Rows are points. Two turns around zero, p and q, are shown by what they do to some points. Where does a point land after both, in the order given? Backwards means that the second turn is done in reverse. Each puzzle has new turns, and all numbers are rounded.

Turn p:
[-0.08 -0.20] -> [-0.04 -0.21]
[0.48 0.12] -> [0.45 0.21]
[-0.22 -0.04] -> [-0.21 -0.08]
[0.10 0.00] -> [0.10 0.02]
[-0.29  0.13] -> [-0.31  0.07]
Turn q:
[0.08 0.15] -> [0.12 0.12]
[-0.40 -0.29] -> [-0.47 -0.14]
[0.17 0.26] -> [0.24 0.19]
[ 0.14 -0.23] -> [ 0.06 -0.26]
[0.01 0.10] -> [0.04 0.09]
Where do these land?
q, then p: [-0.37  0.09] -> [-0.35  0.14]
q, then p backwards: [ 0.22 -0.18] -> [ 0.10 -0.27]
p, then q backwards: [ 0.31 -0.01] -> [0.27 0.15]
p, then q: [-0.16  0.10] -> [-0.14  0.12]

Turn p:
[ 0.31  0.04 -0.29  0.13] -> [ 0.37 -0.02 -0.11  0.22]
[-0.29  0.11  0.25  0.10] -> [-0.33  0.18 -0.09 -0.14]
[ 0.10  0.06 -0.07 -0.16] -> [0.11 0.02 0.17 0.05]
[ 0.27 -0.39 -0.13  0.03] -> [ 0.18 -0.44 -0.06  0.14]
[ 0.17  0.11  0.18 -0.15] -> [-0.09  0.05  0.21  0.20]
[-0.56  0.07  0.05  0.05] -> [-0.23  0.20 -0.12 -0.47]
Turn q:
[-0.07 -0.04  0.34 -0.29] -> [-0.09  0.07  0.24  0.37]
[ 0.13  0.04 -0.21 -0.32] -> [-0.01  0.05  0.35 -0.21]
[-0.12 -0.09  0.17  0.14] -> [-0.06 -0.06 -0.17  0.19]
[ 0.15 -0.30 -0.08  0.23] -> [ 0.06 -0.38 -0.13 -0.08]
[-0.24  0.00 -0.13  0.42] -> [-0.11 -0.01 -0.47 -0.12]
[ 0.15  0.39 -0.09 -0.18] -> [ 0.21  0.33  0.19 -0.15]
Where do these land?
p, then q backwards: [-0.10 -0.08 -0.35  0.11] -> [ 0.22  0.11 -0.13  0.27]
q, then p: [ 0.01 -0.07  0.32  0.29] -> [ 0.27 -0.11 -0.32  0.07]
q, then p: [-0.21  0.32 -0.04  0.19] -> [ 0.29  0.30  0.07 -0.05]
p, then q: [ 0.03 -0.32  0.03 -0.25] -> [-0.14 -0.27  0.08  0.26]
q, then p: [ 0.26  0.15  0.03 -0.34] -> [-0.30  0.07  0.10  0.32]

Turn p:
[-0.13 -0.17  0.12  0.02 -0.11 -0.28 -0.41  0.05] -> [ 0.10  0.19  0.24 -0.09  0.10 -0.41  0.17  0.09]
[ 0.29  0.09 -0.04  0.09  0.25 -0.02  0.16  0.36] -> [-0.42  0.01  0.08  0.06  0.22  0.29  0.01 -0.04]
[ 0.23  0.35  0.22 -0.28  0.27 -0.37 -0.15  0.32] -> [-0.67  0.03  0.30  0.05  0.01 -0.26 -0.18  0.00]
[-0.31 -0.13  0.20  0.04 -0.30  0.18 -0.11 -0.08] -> [ 0.39 -0.23 -0.05 -0.06  0.05 -0.25  0.10 -0.06]
[-0.05  0.22 -0.07  0.05 -0.18  0.04 -0.26 -0.10] -> [ 0.04 -0.11  0.08 -0.19 -0.26 -0.11  0.17  0.09]
[ 0.59 -0.15 -0.01 -0.12  0.20  0.04  0.34  0.10] -> [-0.19  0.14  0.20  0.11  0.15  0.50 -0.37 -0.19]
[-0.20 -0.23 -0.32 -0.02 -0.20  0.21  0.33 -0.15] -> [ 0.35  0.06 -0.45 -0.14  0.01  0.22 -0.07 -0.09]
[-0.15 -0.13  0.00  0.21 -0.14 -0.04  0.27 -0.28] -> [ 0.30  0.10 -0.23  0.19 -0.10  0.06  0.12 -0.20]
[-0.27  0.14 -0.10  0.00  0.20  0.25 -0.17 -0.21] -> [ 0.10 -0.19 -0.17  0.06 -0.17 -0.04  0.03  0.41]
Turn q:
[-0.27 -0.23  0.10 -0.01  0.21 -0.12  0.02  0.06] -> [ 0.06  0.24 -0.07  0.34  0.00  0.07 -0.11  0.00]
[-0.06  0.06  0.19 -0.07  0.11  0.23 -0.10 -0.12] -> [-0.08  0.23  0.11 -0.09  0.17  0.09  0.09 -0.11]
[ 0.35 -0.20 -0.30 -0.42 -0.24 -0.17  0.13  0.43] -> [-0.04 -0.12 -0.16 -0.29 -0.50 -0.05 -0.38  0.44]
[-0.12 -0.16 -0.11  0.24 -0.23  0.02 -0.33  0.14] -> [-0.06 -0.15  0.14  0.21  0.15 -0.06  0.13  0.40]
[ 0.15 -0.08 -0.19 -0.18  0.24 -0.42  0.08  0.03] -> [ 0.19 -0.08 -0.44  0.02 -0.18  0.17 -0.21  0.02]
[ 0.30 -0.08 -0.02  0.22  0.00  0.24  0.10  0.17] -> [-0.44 -0.17  0.03 -0.03 -0.13 -0.02  0.05 -0.02]
[-0.14  0.23 -0.10 -0.08  0.06 -0.01 -0.11 -0.59] -> [ 0.31  0.03 -0.14 -0.19  0.48 -0.09  0.09 -0.23]
[-0.09  0.34 -0.03 -0.12  0.08  0.09 -0.06  0.05] -> [ 0.13 -0.04  0.22 -0.16  0.09  0.20 -0.09 -0.11]
[-0.19 -0.39  0.34  0.31 -0.44  0.45 -0.04 -0.20] -> [-0.34  0.30  0.30  0.19  0.18 -0.55  0.39  0.13]
[-0.22  0.29 -0.12  0.27  0.17 -0.03  0.16  0.03] -> [ 0.10 -0.26  0.15  0.22  0.09  0.08 -0.10 -0.32]
[ 0.28  0.22  0.23 -0.17  0.03 -0.27  0.16 -0.02] -> [ 0.19  0.02 -0.15 -0.23 -0.35  0.13  0.15 -0.19]
Where do these land?
p, then q: [-0.32 -0.19  0.20 -0.02  0.20  0.03 -0.17  0.11] -> [-0.03 -0.14 -0.21  0.27 -0.19  0.28 -0.06 -0.01]
q, then p: [ 0.16 -0.18 -0.24 -0.27  0.03  0.19 -0.06  0.04] -> [-0.15 -0.03 -0.06 -0.25  0.09 -0.24 -0.06  0.27]
p, then q backwards: [ 0.18  0.43  0.25 -0.47 -0.10  0.20  0.03 -0.16] -> [ 0.13  0.15 -0.36  0.02 -0.06  0.05  0.48  0.42]
q, then p: [ 0.19 -0.06 -0.21  0.18  0.42  0.19  0.41 -0.12] -> [ 0.39  0.22 -0.22  0.01 -0.26 -0.17  0.11  0.40]
q, then p backwards: [ 0.16 -0.07 -0.07 -0.01 -0.21  0.07 -0.06  0.03] -> [-0.10  0.14 -0.07 -0.06  0.03  0.03 -0.21  0.08]
p, then q: [-0.13  0.11  0.02  0.23 -0.18 -0.57 -0.09 -0.21] -> [ 0.42 -0.28  0.03 -0.06 -0.21 -0.28  0.14 -0.30]
q, then p: [ 0.05 -0.24  0.06  0.20  0.08  0.25 -0.17 -0.20] -> [-0.17  0.01 -0.37  0.22  0.03 -0.04  0.09  0.13]
p, then q backwards: [-0.42 -0.24 -0.18  0.00 -0.16  0.24  0.39  0.17] -> [ 0.15  0.02 -0.27 -0.07  0.28 -0.30 -0.11 -0.50]
q, then p: [ 0.16 -0.12  0.14  0.11  0.04 -0.24 -0.10  0.20] -> [ 0.10 -0.10 -0.16 -0.19  0.11  0.18  0.16 -0.18]
q, then p: [-0.02  0.54  0.03  0.05 -0.12 -0.35 -0.18  0.13] -> [ 0.23 -0.08  0.29  0.03  0.20  0.36 -0.31 -0.26]

Turn p:
[-0.37 -0.13  0.08  0.04  0.23  0.22 -0.08 -0.02  0.19] -> [-0.02  0.02  0.26  0.15 -0.41  0.13 -0.16  0.08 -0.04]
[ 0.34 -0.27 -0.26 -0.04 -0.02  0.18 -0.24 -0.12 -0.15] -> [-0.49  0.04 -0.16  0.03  0.04 -0.03  0.30  0.15  0.04]
[-0.02  0.29 -0.02  0.14  0.27 -0.20  0.35 -0.15  0.02] -> [ 0.08  0.02  0.22 -0.03  0.20 -0.07 -0.30 -0.33  0.25]
[ 0.22  0.00  0.14  0.10  0.06 -0.03 -0.18  0.18  0.17] -> [-0.03 -0.16 -0.09 -0.29 -0.07  0.17 -0.01  0.13  0.09]
[ 0.20  0.30 -0.11 -0.21  0.05 -0.06  0.16  0.17 -0.23] -> [ 0.07  0.26  0.07 -0.26  0.36 -0.13  0.05 -0.04 -0.02]
[-0.39 -0.37 -0.29 -0.23  0.02 -0.17 -0.24 -0.04  0.17] -> [ 0.08 -0.05  0.23  0.51 -0.09  0.15  0.23  0.37  0.09]
[-0.21 -0.04  0.12 -0.11  0.08 -0.34 -0.11  0.28 -0.31] -> [ 0.42  0.07  0.11 -0.09 -0.08 -0.25  0.25  0.16  0.17]
[-0.13 -0.37  0.30  0.13 -0.44  0.29  0.19  0.13  0.17] -> [ 0.03 -0.39 -0.20  0.11 -0.26 -0.12 -0.15  0.10 -0.55]
[ 0.33  0.29  0.31 -0.14 -0.32  0.04  0.35 -0.23 -0.14] -> [ 0.04 -0.05 -0.20 -0.21  0.30 -0.07  0.05 -0.55 -0.34]
[ 0.03  0.30 -0.28  0.31  0.07  0.07 -0.20 -0.21  0.12] -> [-0.19  0.23 -0.22  0.11  0.02  0.24 -0.26 -0.07  0.31]
Turn q:
[ 0.00 -0.42 -0.16  0.05 -0.18  0.18  0.19  0.11  0.72] -> [-0.38  0.04  0.09  0.70  0.35  0.08 -0.02 -0.20 -0.14]
[ 0.01 -0.08 -0.15 -0.27  0.08 -0.26  0.13  0.10 -0.19] -> [-0.12  0.07  0.26 -0.15 -0.23 -0.23  0.16 -0.02 -0.05]
[ 0.01  0.12  0.00  0.41  0.16 -0.18 -0.48 -0.16  0.14] -> [ 0.19 -0.01 -0.57  0.00  0.08 -0.20 -0.18  0.13 -0.24]
[ 0.00 -0.02 -0.11  0.25 -0.15  0.05  0.19  0.13 -0.31] -> [ 0.03 -0.14  0.07  0.00 -0.04 -0.18 -0.08  0.00  0.43]
[-0.16  0.02 -0.17  0.31  0.01  0.14  0.14 -0.09  0.09] -> [ 0.02 -0.16 -0.14  0.33 -0.04  0.00 -0.02  0.14  0.17]
[ 0.44 -0.32 -0.04 -0.16  0.24 -0.11  0.17  0.44 -0.31] -> [-0.40  0.45  0.15 -0.29 -0.10 -0.28  0.08 -0.23  0.30]
[ 0.07  0.26  0.02 -0.18 -0.13  0.02 -0.14 -0.28 -0.28] -> [ 0.29 -0.21 -0.02 -0.31 -0.18  0.13  0.07 -0.14 -0.05]
[-0.05  0.20  0.03  0.42 -0.16 -0.12  0.07 -0.20  0.01] -> [ 0.25 -0.28 -0.22  0.09  0.19 -0.14  0.08  0.15  0.14]
[ 0.01 -0.28 -0.09 -0.26  0.10  0.02  0.07 -0.06 -0.25] -> [-0.32 -0.06  0.14 -0.17 -0.27  0.02  0.04 -0.09  0.01]
[-0.14  0.06  0.50 -0.18 -0.15  0.12  0.13  0.03 -0.09] -> [ 0.03 -0.06  0.28 -0.27  0.25  0.34 -0.02  0.16  0.06]
[-0.05  0.20 -0.09 -0.27  0.18  0.14  0.10 -0.17  0.35] -> [ 0.07  0.13  0.02  0.25 -0.13  0.32  0.27  0.02 -0.24]
[-0.13  0.25  0.25 -0.12  0.01  0.00 -0.57  0.13  0.15] -> [ 0.32  0.22 -0.08 -0.17  0.11  0.14 -0.36  0.07 -0.41]
Where do these land?
q, then p: [ 0.08  0.28  0.02 -0.20 -0.07  0.20  0.32  0.07 -0.16] -> [-0.10 -0.20  0.00 -0.18  0.03  0.20 -0.15 -0.22 -0.33]
p, then q: [ 0.20 -0.03 -0.19 -0.16 -0.12 -0.22  0.27  0.36 -0.12] -> [-0.21  0.43  0.01 -0.20 -0.14 -0.19  0.16  0.17 -0.05]
p, then q: [ 0.26 -0.32 -0.37  0.02 -0.15 -0.18  0.00 -0.25  0.11] -> [-0.33  0.02 -0.11  0.35 -0.06 -0.11 -0.09  0.39  0.09]
p, then q: [ 0.06  0.21  0.18 -0.24  0.30  0.46 -0.26  0.07  0.19] -> [ 0.29 -0.10  0.35 -0.16 -0.07  0.51 -0.16 -0.06  0.09]
p, then q: [-0.30 -0.22 -0.12 -0.19  0.20  0.08 -0.08 -0.21  0.37] -> [-0.01 -0.11 -0.09  0.01  0.36  0.22 -0.32  0.14  0.31]
p, then q: [-0.19 -0.15 -0.19 -0.06  0.14  0.15 -0.08  0.12 -0.20] -> [ 0.26  0.08  0.17 -0.03  0.21 -0.15 -0.03  0.17  0.07]
p, then q: [-0.04  0.34  0.17 -0.03 -0.35 -0.18 -0.05  0.13 -0.15] -> [ 0.07  0.14 -0.14 -0.03 -0.26 -0.08  0.30 -0.35  0.08]
q, then p backwards: [ 0.12 -0.02  0.21  0.11  0.16 -0.29 -0.29 -0.02 -0.03] -> [ 0.23  0.13  0.02  0.05 -0.21  0.14  0.06  0.28 -0.20]
q, then p: [-0.19  0.36  0.26  0.35 -0.09 -0.07 -0.21  0.08  0.22] -> [-0.27  0.09  0.02 -0.44  0.11 -0.02  0.04  0.28  0.31]
p, then q: [-0.28 -0.07 -0.25  0.36  0.25 -0.19  0.45 -0.22 -0.18] -> [ 0.05 -0.07 -0.44 -0.03  0.39 -0.28 -0.03  0.23 -0.42]
p, then q backwards: [ 0.27 -0.38  0.26  0.03 -0.26  0.23 -0.05 -0.13 -0.05] -> [ 0.04 -0.28 -0.17 -0.07  0.13 -0.21 -0.07 -0.50  0.01]
